Each row is a point. The window is the flat piece filled in between its corners: a triangle in 3 columns, a solid with four corners in 4, and so on. A path goes straight from each point to the next, and from the last back to the first. After which points does the path pass through the window?
In the rows, 128 means zero.

Window (4 x 4):
[[ 82 153  96 110]
 [ 97 154 168  81]
 [159  72  83 151]
 [190 118 170 171]]
Path:
(1): [169 146 147 121]
(2): [183 157 124  95]
(3): [ 76 110 160 119]
(4): [ 50 131 111 146]
(5): [145 166  85  73]
(6): [183  97  93 135]
(7): [106  69 146 151]
(8): [ 84 103 111 131]
(9): [150 163 112 102]
(10): [124 154  87 105]
(11): [ 73 106 113 142]
(12): [ 46 141 106 143]
(13): [128 153  99  92]
(14): [125 151 106 100]
(15): [ 62 132 123 127]
(16): [136 116 164 142]
Through the window after points: 2, 4, 8, 10, 12, 14, 16

Window (6 x 6):
[[111  74  98 147  95 141]
 [123 216 129 171 120 106]
 [113 107 152 130 182 133]
 [ 99 139  67 133 115 106]
 [249 171 111 123  71 120]
 [110 105 160  88 131 179]]
Path:
(1): [136 159  82 198 133 173]
(2): [118 157 128 124  69  82]
(3): [107 123 125 110  96  59]
(4): [127 143  43 158 126 173]
(5): [149 130 125 149 140 182]
(6): [115 111 144 115 146  97]
(7): [155 133 176 124 112 103]
(8): [140 126 134 153 182 201]
(9): [125 129  80 156  90 156]
(10): [112 108 144 127  79  84]
(11): [121 120 171 114 139 110]
(12): [132 110 104 149 170 156]
(13): [146 144 119 130 150 161]
(14): [141 140 170 106 117  94]
(15): [105 119  97 127 112  89]
(16): [108 147  71 139 126 134]
Through the window after points: 3, 5, 11, 15

Window (8 x 8):
[[146 118 127 190 152  87 162  84]
 [100 108 200 171 170 121 136 162]
 [186 174 165  61 103  98 135  91]
 [159  98 156 120 152 196 115 172]
 [ 73  78 150  91 133 134 134 138]
 [ 95 170  78 171  59 105  99 121]
 [141 148 154 179  83 118 163 153]
 [129 156 141  46 156 174 153  87]]
Path:
(1): [140 127 114 166 155  85 170 139]
(2): [145 112 162 168 133 138 127  51]
(3): [127 119 169 168  94 182 112  90]
(4): [141 144 137 121 142  98 174 175]
(5): [114 137 111 150 130  98 143 140]
(6): [120 136 130 158  80 135 107  85]
(7): [113 139 115 158  59 127  87 110]
(8): [ 98 183  83 155 102  93 144 139]
Through the window after points: 1, 3, 5, 7

Window (11 x 11):
[[110 167 137 187 172  81 126  92 186 122 158]
 [148 184 131 182 100 145 113 100 145 105 178]
 [145 156  86  69 194 156 128 128 202  99 104]
 [ 72 169  61 141 120 110 140 186 107 176 124]
 [ 94 170 125 139 127 138 128  92  45 109 206]
 [173 147 218 101 138 128  77 126 157 151 148]
 [163 125 127 125  85 112 170 111 152 166 128]
 [ 81 192 138 120 104 128 173 153 151  35 125]
 [142 126  74 163 186 104 126 114  76  90 160]
 [114 159  79 115  96  87  86  87 129 163 120]
 [119 122 166 166 152 166  62 115 180 186 112]]
Path:
(1): [113 121 109 131 160 129 111 134 158  87 166]
(2): [ 99 151 100 113 127 108 122 145 126 109 167]
(3): [151 182 103 163 128 126 156  95 119 127 123]
(4): [150 206  93 154 125 128 136  94  65 160 110]
(5): [ 92 127  94 109 104  86  84 119 172 145 142]
(6): [131 142 108 119 140 131 104 118 157 133 157]
(7): [170 172 106 176 185 124 132  77 120 164  87]
(8): [157 199 103 136 136 110 142  97  95 136 104]
Through the window after points: 4, 8
